Each row is a point. To make a cloud, some directions were put in groups of two or more. Within a group, all points are equally far from the middle, so they leave a hole (a ring in 2 directions, a hollow ball in 3). The other directions are filled evenly. Then the cloud was stretched, turned, moved and blurred a little. Count the holes, and give their numbers of directions, smallest first.
In the rows, zero is written as 128.

Cloud (14 x 2)
[[186 106]
 [ 81 159]
 [116 125]
 [184 122]
 [137 120]
 [199 177]
 [152  98]
 [109 146]
 [107 150]
 [169 140]
 [188 185]
 [182 190]
 [188 190]
 [ 76 172]]
Holes: 0

Cloud (19 x 3)
[[119  75  76]
 [132 144 204]
 [185 118 216]
 [ 80 156 122]
 [104  77 162]
 [120 143 153]
 [167  76  33]
 [ 49 144 126]
 [141  74 155]
 [ 89 160 142]
 [ 92 154  56]
 [112 171 104]
 [113  86 122]
 [114 153 176]
 [157  90 146]
 [ 83  99 195]
 [118 182 134]
 [ 93 137 160]
 [184  73 198]]
Holes: 0

Cloud (46 x 6)
[[ 49 136 129 113  96 173]
 [ 72 138 142  69 155 191]
 [ 91 182 100  68 138  94]
 [214  76 170  97 132 128]
 [157  63 159 140 186  77]
 [123  55  59 133 115 141]
 [155 168 104 122  52 133]
 [149 112  78 109  51 159]
 [134 139  96 118 108  41]
 [115 144 141  27 164 168]
 [101 178  73 101  85 163]
 [108  79 113 157 202 167]
 [ 97  97 197  60 125 143]
 [174 112  87  73  76 177]
 [120  53 135  98 206 168]
 [110 145 180  96 109 189]
 [177 129 201  89 104  90]
 [118  55 103 181 110 138]
 [159 181 134  73 202 128]
 [ 82 155 119  49 145  95]
 [191 175 112  80 170 104]
 [143  53 169 133 120  59]
 [189 134  98 117 123 194]
 [152 119 192  68 165  70]
 [149 177 102  36 118 138]
 [ 80 147 173 155 167  84]
 [143  67 169 182 136 121]
 [170  99 109 151 115  52]
 [ 92  92  78  70 119 199]
 [107 106 141  18 151 151]
 [ 86  81  93 184  99 143]
 [177  93 104 133 190  82]
 [134 128  54  85  82 163]
 [130 147 103 160 139 202]
 [143 117 132  61  80 202]
 [ 75 114 116 110 135 215]
 [112 203  91 141 146 158]
 [194 109 101 128  94  74]
 [ 92 141 116  43  84 122]
 [138 151 125 158 182 184]
 [131 158 178 155 183 146]
 [151 159 167 175 100 108]
 [145 159  72 175 144 141]
 [120 183 180 105  96  96]
 [ 94 121 134 163 119 200]
 [ 83  74  60 103 152 114]]
Holes: 1 (6)

Cloud (80 x 8)
[[116 149 172 169 153 174 120 181]
 [127 135 168  95  61 104  70 151]
 [ 74 137  86 150  39  78 124 161]
 [188 104  61 156  63 114 149 116]
 [122 106 201 106  93  87 129 138]
 [157 165 199 111 176 115 101  64]
 [218 105 192 109  95  82 109 138]
 [100  68  88 117  89 161 154 239]
 [126 140 112 173 181  88 155 173]
 [ 90  83 151  89 124  88 122  53]
 [ 84 149  85 108  41 127 169 181]
 [108  79 144 100 113  73 175 236]
 [150 128 138  92 185 120  87  91]
 [144 123 121 130  93 133 119 199]
 [143 118 140 188 100  94 170  81]
 [159 151  93 146 120  46 153 101]
 [117 138 147 136 163  49 147 145]
 [148 157 128 149  90  97 169 110]
 [140 112  41 148 106 128 184 192]
 [148 112 131 132 199  90 119 169]
 [ 72 164 155  99 168 106  69  91]
 [127 106 181 125 148 141  50  18]
 [ 23 122 113  98  76 150  85 248]
 [ 31  75 101 146 161  77 118 165]
 [116 184 160 148  71 150 127 162]
 [123 111 212 123 226  95 109 133]
 [167  88 177 126 155  74  77 201]
 [ 88  94  72 138 121 203 126 194]
 [ 67 141 182 101 127 127  98 172]
 [179  95 181 124 168  77 164 179]
 [174  70 172 147 171  71 188 128]
 [184 141 158  64 113  56 155 130]
 [ 41  86  59 168 111 119 125 128]
 [164 198 119 179 124 136 170  97]
 [ 64 101 150  91 157  57 147 110]
 [108 105 154  41  75 102  42 126]
 [149 206 143  85  79 103  64 139]
 [114  89 196 129 101  78  55  92]
 [ 78 146 165 189 180 104 105 194]
 [199 144 181 125  98 109 173  95]
 [163 196  71  72  66  84  85 135]
 [ 47  76 165 128 142 112 111 156]
 [ 90 114 177 157  66 120 149 156]
 [210 138 162 104 122  90 156 143]
 [157 126 100 106  32  38 146 143]
 [139 139  66 171 126 133 128 163]
 [133 105 196  99  60  98 122 118]
 [ 66  71 197 114 144 121 117 186]
 [135 108 128  99 109 117  43  99]
 [170 114 166 133 164 162 124  85]
 [ 94 169  96  56  90 141 126 166]
 [ 32 102  94 141 117  51 121 136]
 [147 150 175  48 103  94  82  88]
 [ 70 174  62  88 132 110 154 212]
 [173 178 203 140 186 110 111  73]
 [146 170 117 125 124 136 102 170]
 [130 179 116 126  66 169  57 132]
 [138 153 133 170  12 120  78 180]
 [145 153  98 142 124 108  84 163]
 [104 113 114  78 150 175  75 102]
 [ 79 133 166 109  59 148 110 138]
 [ 85  82 158 104  71 154 173 106]
 [233 145  66 107 148 124 154 180]
 [140  49 180 140 220 120 105 126]
 [ 85 150  69 112  82  67 121 124]
 [148 178  77 122 139 140 109 211]
 [ 74  72 153 106 186  38 100 185]
 [ 96  90 109  96 159 192  73 158]
 [ 44 105  78 140 140  73  89 148]
 [148 108  83  66  60 121  77 107]
 [121 114 192 184 180  80 194 187]
 [160 134  84 176  91  91 139  88]
 [144 112 132 125 135 119  41  76]
 [195  71 167 129 154  90  96 196]
 [116 139  39  68  65  97 148 141]
 [114  85 100  94 140 142 139 132]
 [ 67 206 112 183  97 146 130 156]
 [153 110 152 185  84 139  98  81]
 [115 116 144 199  70 122  65 103]
 [ 73 109 143 132 113 107 116 121]]
Holes: 0
